Each wall is flat, endless, passes through zero and stands at right angles to its row. A trip goes straight from one point to another. Which walls does it cross, in order?

Walls:
(1): [-8 10]
(2): [-16 -37]
(3): [ 9 -4]
(4): [-16   0]
(5): [ 28 -23]
(6): [  6 -49]
(7): [51  4]
Trips:
[52 15] to [-16  27] -> 1, 5, 3, 4, 7
[ 5 39] to [-18   5] -> 4, 7, 2
[-60 -14] to [ 24 -30] -> 1, 5, 3, 4, 7
[-10  11] to [40 30] -> 7, 4, 3, 5, 1
[  6 -36] to [17 52] -> 2, 6, 1, 5, 3

Walls:
(1): [ 13 -13 -25 -30  41  10  -9 -12 -22]
(2): [38 19 -6  5 -3 21 -2 -6 26]
(3): [  2   4  21 -25   6  14   1 -36  -3]
(4): [ 22 -43  18   6  21   0  -5 -17  -9]
(5): [  1   0   2  15   8  -9   6 -20 -13]
(6): [-19  22  11   4   6 -15  15  10  -9]
(7): [ -2 -18   2   6   2  32   5 -21 -16]
(8): [ 34  17  11  16 -12  10  -5  11 -27]
(9): [  5  15 -23  20 -18  -8 -19  19 -13]
(10): [  0  15 -42  23 -17  -3 -19  -4 -47]
(11): [ 34  30  14 -26   7   8  17  24  -1]
Trips:
[-35   7  10  21  -7   4  19 -11   9] to [-20 -17  -9  -9 -35 -22 -15   1  33] -> 3, 7, 5, 9, 6
[ 26  13  15 -39   6  31   6  19  -8] to [  3   6   0  -9  60   9  -2 -38  -6] -> 4, 5, 8
[ 37  -4   3  23   6  31 -10  30 -17] to [ 30 -18  23  13 -31  19 -25  14 -32] -> 1

Walls:
(1): [-41  -6  27  17   9  30  16 -27 -12   2 -14  23   4  12  -3  -4  28  -4
  -8   7 -20  23  12 -31]
(2): [ 14 -11  23 -12  15  -9  -2 -36 -12  -8   3 -53  -7 -11  28  -6 -20 -27
 -14 -21 -11 -20 -12   9]
(3): [ 26 -17   1  12   1  -2 -19   0 -24  14  -7  -9  -5   9   4  28 -21 -45
 -31   3  14  23  -8  -3]
(4): [ 21   3 -12  19  -5  -9   0 -22 -19 -10  12  16  13  -8 -17   4  10  30
 -18 -12 -38  20   7 -12]
(5): [ 13   9 -18  -4   5 -31 -14 -22 -16 -38  16   4   0   8 -26  10  12  27
 -20   5   2  27   5  18]
(6): [ 37 -13  19  16 -13  -1   2  21   6   0  -3  -7  -1  -9  10 -28  32   4
   8 -17  29  14 -55  22]
(7): [  3 -17  17 -30  14 -16   6 -27  23 -11 -24  17   5   8 -15  22 -29   2
 -39  -4 -12   4 -34 -12]
Trips:
[-15  21   9  45  15 -18 -17  18   7   9   3  -5 -45  -2  18  -3  17   0
 -22  13  21  -3 -12 -12] to [ 16 -39  12  21 -10  -5  20 -30 -14 -15  60  21 -10   1  10 -22   4 -14
   4  13  60  -2 -28 -17] -> 2, 5
[-11  -1 -28   3  -2 -11  11 -12   4 -14  13  -1 -21   0 -19   2  -3 -45
 -10   4  35  -4   2 -18] to [  3  21  17   2  -5  -7 -29  15 -34  -6  14  31  28  11  -3   1   0   8
 -21  -6  22  11  26  13] -> 2, 7, 4, 1
[ -9   7 -18   7   1   6 -13   2  -4 -15 -31  -1  17   3  11 -23  -7 -10
 -34  -5 -15   7  31  22] to [-15  27  -3  21  34 -17 -25   1 -57  36 -11  -9  -5   3  20   9 -30  -8
   8  15 -15  -1 -28  33] -> 1, 4, 5
[-40   3  20 -15  46 -15  -3 -29  38 -17   1  20  28   1  18 -25 -29  13
  19  -5  23 -16   5  -4] to [-29 -27 -14  10   8   6  -6  -3 -18  32   2  19  18   1  10  -8  17  -3
   3  10   9   9  46 -15] -> 2, 7, 4, 3
[ -4   5   1   0  14 -34 -27   2  -1  30  29 -21  16 -28  25  15   8  29
  18  -2 -36   5   9   2] to [-20  -6 -21  26   7 -10 -16 -18  19  40 -23 -16 -14 -16  15  15 -40 -33
  15 -15 -45   4  -2  -6] -> 5, 3, 7, 4, 1
[-24  -1  21  36 -11   1  -6 -18   2 -23 -41   2  -3  16 -42 -21  14 -19
   2  28  22 -32  -2 -17] to [  5  -6  -3 -15  26   2 -16 -21  -5  -4   9  16  11 -28   9   1 -16 -21
 -19 -15  -2  -9  15  16] -> 3, 2, 5, 4, 1
[ -9   8  24  20 -23  10   2  -8 -22   4  -4   5  15 -13  -6 -18  19  -3
  21 -10  10   2  -3  -1] to [-11  18  26   7  -5  12 -31   2  19  30 -53 -28  21  -6 -49  -4  -4  -4
  51   9   8 -18 -11   5] -> 4, 1
